Rows are points. The window is the flat piece filled in between its corners: a triangle in 3 columns, a solid with four corners in 4, and so on. A path goes straight from each point to the next, and from the last back to the first. After which points does the path pass through the window?

Window, 3 rows:
[[ 18  52 -17]
 [-20 -77 -31]
 [ -9   4  10]]
Path:
(1): [ 72   7 -47]
(2): [  1 -24  35]
(3): [-15  10 -12]
(4): [-38  -2 -23]
(5): [ 70   0 -33]
(6): [ 23 -71  22]
(7): [-47 -61 -63]
(8): [-27  51   2]
Through the window after points: 2, 6, 8

Window (4 x 4):
[[ 65 -23 -24 -52]
 [-19  49 -56  64]
 [  7   6  69 -45]
 [ 25 -37 -20  -7]]
Path:
(1): [40 31  7 -4]
(2): [ 84  -4 -17 -29]
(3): [ -8 -41 -30 -60]
(4): [ -4  17 -66 -31]
(5): [ 58 -28 -25  20]
(6): [ 90  -3 -20  19]
(7): [-32  21  -8 -53]
(8): [  3 -40  31 -81]
(9): [ 38 -14  42 -31]
(10): [18  3 69 24]
(11): [ -5  23  -8 -38]
(12): [ -8  -1 -53   2]
Through the window after points: 2, 10

Window:
[[ -28  -31  -50  -61  -45   48]
 [  39   13 -115  -19   30  -20]
 [  -1   44   43  -18  -24  -21]
 [   3   49    3    3  -31   27]
 [ -19  -74   21   25   65  -32]
 [  -5  -31  -39   10  -20  -13]]
Path:
(1): [-34  23 -58 -26  19 -15]
(2): [ 69 -63 -59  13  23 -12]
(3): [ 32 -40  46  -6 -25  17]
(4): [-33  -2  -6   4   3  -2]
(5): [-65  41 -49 -68 -37  -3]
(6): [ 44 -78 -12  11 -18  54]
(7): [ 79 -31 -10  14  23   8]
(8): [-50   5 -49 -32 -38  32]
(9): [-83 -44   7  11  23  -4]
(10): [ 29 -55  12  13  52 -31]
(11): [ 38 -64  35 -48 -16 -17]
(12): [-44  43 -57  22   2 -12]
Through the window after points: 1, 5, 9

Window:
[[  -4  -57  -21   14   39   20   48  -42]
 [ -13  -55   95   40    7  -47 -120  -47]
 [  52   24   10   12   51  -54   37  -79]
 [ -53   -6  -12   40  -39   -2  -10   12]
 [ -52  -14  -44  -35  -14   -2    6  -17]
 [   0   22   19   -7   21  -17  -58   35]
 [  95  -26    9  -17   17  -44  100  -71]
 [ -19    0  -19   -5  -24   54   16  -37]]
Path:
(1): [ -6  -1 -18   8  12  -2 -43 -12]
(2): [  3 -31 -27  -4 -20  35 -20 -24]
(3): [-22  22   5  -2  -4  25  27 -33]
(4): [-61 -12  58  -6   5 -13  53 -51]
(5): [ 53 -11 -70  27 -31   0 -14   4]
(6): [ 12  -7 -89 -23 -17  -6 -35  -6]
(7): [-52 -28  52  27  28  20  18 -34]
(8): [-11  23  66 -46  10 -18  15 -26]
(9): [ 26 -45 -27  23   9  -8 -12 -50]
(10): [-11 -47 -48  32 -12 -22  -4 -13]
(11): [  3   2  36   1   5  -7  11 -63]
(12): [-42   1  66 -50   9  39   0  61]
(13): [  -4  -36  -49   88   -2  -42  -58 -111]
(14): [   4    8 -109   17   -7  -52   -8   16]
(15): [ 36   5  55 -15  45  -5  66 -87]
(16): [-79  18  42  -3 -21 -22  11  25]
Through the window after points: 2, 4
